Every row gives one point. Each copy is the shape, with its points in the same order, turned, moved and blurred by noise. Is it also mirrored, or only turned?

Shape (6 x 2):
[[ 41  25]
 [ 27 -11]
 [-48 -28]
 [-41   4]
 [-11  11]
 [ 15   1]]
Copy 1:
[[ 10  54]
 [-21  33]
 [-19 -48]
 [  6 -32]
 [  6  -3]
 [-13  23]]
Copy 1 is: mirrored
Copy 2:
[[-46  -8]
 [-12 -31]
 [ 60  -9]
 [ 35  22]
 [  8   7]
 [ -8 -22]]
Copy 2 is: mirrored
Copy 3 (6 x 2):
[[ 15  48]
 [ 20   6]
 [-36 -45]
 [-45 -13]
 [-23   7]
 [  4  11]]
Copy 3 is: only turned

Shape:
[[-24 -19  10]
 [  6 -19 -41]
 [ 21 -39 -24]
 [ 22  27  23]
 [ 29  38  23]
 [-11 -30  16]]
Copy 1:
[[-24   9   4]
 [-30 -30 -24]
 [-12 -43   8]
 [ 26  14 -34]
 [ 37  21 -37]
 [-12   7  21]]
Copy 1 is: only turned
Copy 2, 6 rows:
[[  4 -27   8]
 [-55  -8  16]
 [-42  -1  42]
 [  8  31 -10]
 [ 10  48 -14]
 [  6 -19  28]]
Copy 2 is: mirrored
Copy 3:
[[ -5  26 -12]
 [-19 -35 -27]
 [ 13 -35 -25]
 [  1  -1  43]
 [ -3  -5  60]
 [ 12  17 -13]]
Copy 3 is: mirrored

Shape, 12 rows:
[[  3  -4  21  11 -34  16]
 [ -1 -18  15   1  23 -60]
 [  1  16 -11 -18  14  -4]
 [-15  21 -23   5   5  -3]
 [  1 -16  35  34  16  26]
 [ -4  25   0 -21  34  -4]
 [-28 -19 -12  21 -28   0]
 [-15  25  20 -15 -16 -10]
 [  4  12  28   1  35 -10]
 [ -7 -14 -13 -11   1  57]
 [-12  -3  24  -1  -9 -19]
 [ 10  17  14  14  -1  -3]]
Copy 1 (12 x 6):
[[-23 -27  17  25   6  -9]
 [ 30 -20 -38 -25  32 -49]
 [ 11   5   5 -31   9   4]
 [ 19  22  -5 -10 -15   5]
 [-49   4 -13  16  22 -28]
 [  7  26   0 -40  12 -10]
 [ -4 -20 -22  16 -28  -7]
 [  7 -19  29 -14  -4 -22]
 [ -8  18  -2 -25  34 -30]
 [-42   2  -1 -11 -12  28]
 [  1 -24   2  -8   8 -31]
 [  3   4  11   5  21 -16]]
Copy 1 is: only turned
Copy 2 (12 x 6):
[[ 22 -18  16 -15 -34   4]
 [ 34 -11 -52   7  29   8]
 [-11  -4  -2  -2  24 -19]
 [ -6   5   2  24  -1 -25]
 [ 33  21  22 -10  -5  34]
 [-15  15  -4  -8  29 -16]
 [ 10 -17   4  32 -32  11]
 [  0  -2 -16 -19 -16 -23]
 [ 15  22 -11 -17  25   4]
 [-29  -7  50   2  -2  18]
 [ 13  -7 -20  -9 -12   2]
 [ 27   7   9 -11   0 -14]]
Copy 2 is: mirrored
Copy 3, 12 rows:
[[  8  10 -27  20 -22  18]
 [-54  20  -9 -20   7 -33]
 [-11  -1  29 -10  -5  10]
 [-12 -10  29  17   1   0]
 [-19  -6 -44  15  26  35]
 [-27   1  34 -22   6  19]
 [ -3 -23 -24  33 -18 -17]
 [-21  13   6   5 -36  16]
 [-37  12  -3 -16  12  25]
 [ 30 -38  -3  -7   4  35]
 [-28   9 -18   0 -23  -1]
 [-13  23  -1  15   4  18]]
Copy 3 is: mirrored
